Each row is a point. Each copy is the shape, with its points in the same order, stretched, turned, moved and blurred by noise. Some copies are also mirrored. Which?
In the rows, zero is written as 128.

Shape (9 x 3):
[[134 140  99]
 [122 105  98]
 [ 93  81 144]
 [135 151  94]
 [145 140 126]
 [139 136 142]
 [198 143  76]
 [ 90  65 112]
 [ 84 114 129]]
Copy 1 (9 x 3):
[[ 92 119 100]
 [103  82 124]
 [167  82 183]
 [ 77 134  94]
 [135 130  97]
 [155 135 114]
 [ 81 104   7]
 [131  60 170]
 [132 120 181]]
Copy 1 is: only turned
Copy 2 (9 x 3):
[[161 127 133]
 [158 153  95]
 [ 88 152  77]
 [173 119 136]
 [120 123 152]
 [ 98 118 149]
 [194 151 173]
 [133 178  51]
 [119 121  86]]
Copy 2 is: mirrored
Copy 3 (9 x 3):
[[127 113 129]
 [159  94 118]
 [195 112 118]
 [109 120 132]
 [117 146 129]
 [126 166 121]
 [ 83 121  79]
 [208  67 111]
 [172 118 145]]
Copy 3 is: only turned

Shape (10 x 4):
[[161 120 218 145]
 [101 141 127 105]
 [158 110 108  82]
 [146  96 138 140]
 [121 143  99 113]
 [ 39 113 118 121]
 [158 140 104  88]
 [145 104  98 145]
 [150 136 107 126]
 [159 129 146 115]]
Copy 1 (10 x 4):
[[197  66 112  73]
 [110 105 116 114]
 [159 179 138  71]
 [171 124 104 128]
 [127 130 142 127]
 [ 74  71  51 183]
 [145 169 168  74]
 [167 145 125 153]
 [153 144 154 119]
 [169 129 141  80]]
Copy 1 is: only turned
Copy 2 (10 x 4):
[[228 199 119  78]
 [138 148 140 175]
 [140 126 194 112]
 [153 130 136  87]
 [132 106 156 160]
 [ 87 157  92 201]
 [151 113 193 134]
 [126  85 145 102]
 [150  99 161 127]
 [178 142 161 109]]
Copy 2 is: mirrored

Shape (14 x 8):
[[156 155 149 114 127  96 106 115]
 [148 136 118 143 142 135 236  98]
 [138 145 121 106 113 121 132 174]
 [154 133 105 227 141 128 159 106]
 [149  84 158 162 141 128 113 105]
 [128 104 100 114 100 122 155  99]
 [108 169 103 103 143 128  98 151]
 [116  67 123 108 139 102 118 127]
 [115 164 153 178  56 104 130 110]
 [143 177 107 131 132 134  99 101]
 [114 185 113 123 124 126 154 201]
 [151 170 153 178 126 138 121 114]
 [151  44 162 115  94 128 126 162]
 [139 177 104 105  82  90 154 129]]
Copy 1 (14 x 8):
[[107  83  98 101 165 144 154 105]
 [130 130 142 196  80 118 176  17]
 [126 107 152 106 139 143 171 126]
 [117 165  97 151 123  90 154  51]
 [ 89 149  70 148 100 156 138 116]
 [125 130 148 187 158 155 151  85]
 [162  87 146  81 161 133 117 134]
 [125 121 115 162 129 154 169 148]
 [ 86  95 153 140 171 101 122  86]
 [139 108 112  96 183 144 101  85]
 [151  91 184  86 123  98 165 119]
 [102 121  99 100 127 122 110  79]
 [ 67 158 116 168  92 192 188 160]
 [129  77 170 132 201 119 177  74]]
Copy 1 is: only turned
Copy 2 (14 x 8):
[[141  94 175 122 112 103 185 112]
 [ 84 238 138  99 152 144 132  53]
 [122 103 173 112 134 125 125 144]
 [ 84 247 159 144 117  81 159 151]
 [149 161 147 132  61 123 162 141]
 [117 135 117 156 151 131 147  99]
 [110  80 142 108 148  72 119 155]
 [110 100 106 120  70 146 131 120]
 [177 173 210 195 136  50 164 118]
 [132 105 145 131 166  60 173 146]
 [101 131 191  87 154  86  98 156]
 [150 176 195 143 126  59 168 148]
 [153 108 167 150  56 186 125 155]
 [121 108 183 145 175  96 162  87]]
Copy 2 is: mirrored
